Each row of a before or after table is a point. One or more steps were done to the points. Then noise was added and the rows were shuffled. The steps act on columns, c1 being the first. What was done? A step turns or swaps two columns, mirrors them in a line or flattens them onto one, adds a multiple of one to another, or multiplies or shifts one. Angles are multiples of 10 degrees, from the lower column toward the higher: turns from -170 to 170, lines from 10 to 170 but not 90. Use the fewest steps. Two steps may share a column if one is a turn and the other turns, adds or multiplies; they go together, in the order done. Otherwise the lowest column goes first.

Before (9 x 3):
[[-4.7  3.4 10.4]
 [ 4.0  5.7  8.0]
 [-0.2  0.7 -2.1]
 [ 0.9  2.0  3.1]
 [-0.2  1.2 -7.4]
 [ 2.1 -5.1 -3.8]
 [ 0.2 -2.8 -2.3]
 [-1.6 -6.2 -0.2]
 [-2.3 -0.8  2.4]]
After (9 x 3):
[[-5.4 -0.9  2.7]
 [-7.6  3.5  8.9]
 [-3.3  0.7 -2.4]
 [-1.1 -5.0 -1.2]
 [-3.3  1.0 -8.0]
 [-2.9 -2.8 -0.8]
 [-2.0  2.1  2.2]
 [-4.6 -6.1  2.8]
 [ 1.1  5.7  5.0]]
Steps: shift c1 by -3.0; add -0.5 times c2 to c3

Before (8 x 8):
[[-0.8 -1.0  5.5 -6.0 -2.7 -5.3  5.5  3.6]
 [-2.2  3.1 -2.8  6.3 -4.4  1.7 -1.6 -1.3]
 [-0.3  0.8 -7.3  1.4 -4.2  6.2 -5.9 -6.7]
 [-1.1 -6.1  1.6  0.7 -3.6 -1.7  8.6  2.8]
 [-5.5 -4.8  4.6 -1.6 -1.7  0.2  3.3  5.6]
 [ 3.4  0.1 -1.0  4.3  0.1  3.7 -5.9 -4.9]
 [-3.3 -2.5 -2.6  4.6 -3.6 -1.0 -4.6 -6.5]
 [-0.2 -3.3 -1.7 -1.6 -0.3 -4.2  0.8  5.4]]
After (8 x 8):
[[ -1.6  -1.7   3.3   4.6  -8.1   2.9   7.3  -3.4]
 [ -0.6   5.8   3.0  -1.5  -0.1   5.6  -6.1   2.3]
 [  1.4  -3.7  -2.0   6.3 -10.5   2.2   1.5  -1.4]
 [ -5.4   5.4  -0.9  -6.1   3.1  -0.1  -4.4   4.9]
 [  4.1  -1.2   0.1   4.3  -4.3  -2.5   5.8  -5.0]
 [  6.1  -7.3   1.7   1.3  -5.8   1.2   7.6  -4.7]
 [ -3.9  -0.5   3.7  -1.7   1.0  -0.4  -5.5  -0.4]
 [ -1.7   3.6   5.2   0.5  -4.4   0.8  -4.3   7.7]]
Steps: turn c1 and c6 by -80 degrees; turn c2 and c3 by -110 degrees; add -1 times c4 to c5; turn c7 and c8 by 100 degrees

Before, 13 rows:
[[ 2.1 -2.5  2.7  8.9 -0.7 -6.6 -4.8 -2.4  2.2 -4.1  0.8  2.6]
 [ 1.7 -1.7 -3.1 -3.0  1.1 -2.5  0.2  4.5 -7.3  6.2 -1.4  8.0]
 [ 3.4 -0.2 12.8  3.7  2.8  0.1 -3.4  1.3  2.7  1.7  8.7  5.8]
 [ 6.3 -4.2  4.8  0.0 -1.5 -4.3  8.0 -3.2  1.6  1.2 -8.4 -6.2]
 [-4.7 -2.0 12.4  6.6  9.6 -3.7 -1.1 -6.1 -5.0 -4.3 -0.4  0.3]
 [ 3.7  2.8 -3.3 -3.9  8.8 -3.1 -5.0  4.6  4.1  2.3 -2.8  0.2]
 [ 7.3  0.6 -4.4  1.2  8.1 -0.6 -1.2 -2.8  1.6  0.9  0.5 -0.5]
 [ 5.1  0.2 -3.2 -2.9  1.1 -8.0 -3.0  0.2 -5.0  3.4  0.8 -2.3]
 [ 0.8 -4.0 -6.5  0.2  0.7 -7.6  0.4  1.7 -0.2 -5.6  4.8  0.2]
 [ 3.2  4.5  2.2 -2.5  0.6  4.3 -2.8  0.7 -1.2 -6.8 -4.9  5.3]
 [-1.0 -1.5  0.2 -5.2 -2.0  0.1 -0.7 -4.8  2.5 -2.0 -0.3  5.4]
 [ 2.8  3.9 -4.5 -2.8 -7.0 -1.1  8.0  0.3  1.7  6.0 -3.0 -1.2]
 [ 0.8 -2.9  4.1 -0.4  0.1  5.6 -2.7  0.0  4.5  0.9  0.0 -3.5]]
After:
[[ -2.6   2.2   0.7   2.4   3.9   4.3  -2.6   1.8   4.6  -6.6  -4.6   3.5]
 [ -2.6  -1.6  -0.9   0.4  -9.5   1.8  -3.7   1.6  -7.0  -3.9   0.7   1.3]
 [ -0.9  -0.8   5.5   0.4   2.9   3.6  -2.9   1.0  -5.2   3.6   1.4  -7.4]
 [  2.9  -3.1   5.4  -2.3  -0.6   1.9  -0.4   0.0  -7.1  -5.2   5.1  -2.2]
 [  0.3   0.8  -1.2  -4.0   4.1   2.7   1.0  -0.6  -0.4  -2.0  -0.6   4.9]
 [ -5.7  -1.4   0.3  -4.6  -1.7  -4.5   8.0  -2.3  -4.6   1.2  -8.5  -3.7]
 [  0.2   7.7   5.3  -2.4   2.0  -2.1   6.9  -2.8  -1.7   5.4  -3.2   0.0]
 [  0.5  -1.6   3.4  -1.9   2.4  11.0  -1.1   0.6   0.1   5.8  -1.1  -1.0]
 [ -2.3  -5.9   7.9   5.4   0.5  -1.2   0.1   0.1  -0.8   0.9   0.3   0.8]
 [ -0.5  -4.7   5.3   6.7   6.4  -1.4  -5.9   2.2  -4.1   2.6  -3.0   3.0]
 [ -7.5  -1.8  -7.5   2.9  -2.9   2.8  -3.3   1.1  -0.7   1.6   8.9   5.5]
 [ -2.1  -1.6  -3.2  -2.2  -0.3  -6.5  -2.3   0.8   3.8   0.5   0.3   2.1]
 [ -3.0  -8.7 -12.7   6.4  -4.8   4.2   0.6  -0.2  -1.9  -4.3   0.1  -4.7]]
Steps: turn c1 and c3 by 140 degrees; multiply c1 by 0.7; turn c2 and c5 by 50 degrees; turn c4 and c5 by -70 degrees; turn c6 and c9 by 110 degrees; turn c6 and c12 by -50 degrees; flatten c7 and c8 onto the line at 160 degrees

Before (9 x 20):
[[-1.4  1.4 -0.4  1.4  7.0  2.6 -3.5 -1.5 -6.9 -1.3 -5.3 -0.9 -3.7  0.3
  -5.4 -3.0  6.5  0.0  0.4 -2.1]
 [-4.0  0.3 -1.2 -3.9  3.0 -0.5 -7.8 -1.7 -5.5 -1.2  1.4 -2.7  2.8 -0.5
  -4.5 -3.8  3.1  1.3 -0.5 -3.8]
 [-2.4  1.8 -1.3  1.4 -5.5 -7.0  6.3  3.0 -2.2 -0.4  3.3  2.4 -1.1 -0.2
   5.0  7.6 -0.2  1.5 -5.8  1.0]
 [-3.8 -2.7  3.4  1.1  6.2  1.0 -8.6 -1.0 -4.6 -3.3 -0.7 -6.2 -2.3 -6.6
  -1.5 -6.8  0.2 -0.3  0.7 -3.1]
 [ 2.1 -1.6  0.9 -4.5  2.1 -0.6 -9.5 -1.8 -2.4 -1.3 -2.3 -2.7 -6.1 -1.9
  -3.2 -1.0  0.9  3.2  0.8 -3.9]
 [-0.2  2.3 -0.9  3.7  1.4  0.8 -7.2 -0.8 -1.3  1.8 -2.7 -3.1  0.6 -2.3
   0.4 -3.0  0.2  3.2  3.0 -2.1]
 [-3.4 -1.2 -2.5 -1.4 -3.3 -6.2  8.6 -0.1 -1.1 -2.5  0.6  1.8 -3.3  5.4
   4.1  1.0  2.6  1.6  1.8 -1.2]
 [-0.5 -1.7 -6.0  0.1 -5.3 -6.3  7.2 -0.3  1.7 -8.7  2.8  1.7  0.4 -0.8
   2.1  5.9  3.0  3.7 -2.8  0.1]
 [ 0.8  2.6  0.2 -8.8  4.2  4.7 -2.2  3.6  4.6 -1.5 -7.9 13.6 -3.1  1.8
   3.6  0.2 -0.7  5.3  0.1 -0.6]]
After (9 x 20):
[[  1.3   4.9   0.7  -8.1   5.6   2.5  -1.9   3.8   4.3  -1.8 -23.3   3.7
   -3.4   1.9 -13.8  -0.6   0.5  -1.4   5.5  -0.2]
 [ -0.4  -6.4  -6.4   0.1  -7.8  -1.9  -7.6  -0.5   1.5  -9.0   8.0   2.2
    0.5  -0.2  -2.7   3.2   6.0  -3.8  -2.9   0.3]
 [ -2.0   2.6  -0.2   1.2   8.8   1.1   2.3  -1.8  -6.6  -1.2 -15.9  -4.8
   -4.2  -0.1   0.6   6.2  -2.9  -0.3   2.9  -2.1]
 [ -0.8   0.8  -0.7   3.6   2.2   2.8   3.1  -1.0  -0.8   1.6  -7.9   0.6
    0.4  -2.6   2.9  -0.3  -2.3   1.5   7.5  -2.3]
 [ -2.3  -7.2  -1.2   1.7  -7.4   1.6  -4.8   3.3  -1.9   0.1  10.3   5.1
   -1.1  -0.6  -2.2  -0.1   7.5  -5.8  -4.5   1.0]
 [ -3.4   1.3   3.6   1.2   7.8  -2.5   6.6  -0.9  -4.2  -3.3  -2.3  -1.1
   -2.3  -6.6   6.2   0.1  -6.7   0.9   6.0  -3.5]
 [  2.3  -0.5   0.8  -4.7   2.6  -2.8   5.7  -1.3  -2.5  -1.2  -6.9  -2.7
   -6.5  -1.8   2.1   1.0  -1.0  -0.9   8.8  -4.0]
 [ -4.1  -0.8  -1.8  -2.8   3.7  -0.1   4.9  -1.3  -5.9  -1.1   3.9  -4.4
    2.7  -1.0   2.4   3.1  -3.7  -1.3   6.2  -3.7]
 [ -3.1  -5.7  -2.0  -1.7  -4.4  -1.5  -7.9  -0.3  -1.4  -2.2   1.7   4.6
   -2.6   5.9  -1.7   2.9   1.0   1.2  -3.8  -1.2]]
Steps: swap c2 and c6; multiply c5 by 1.3; turn c18 and c19 by -110 degrees; turn c7 and c19 by -140 degrees; multiply c11 by 3; turn c12 and c15 by -90 degrees; swap c16 and c17
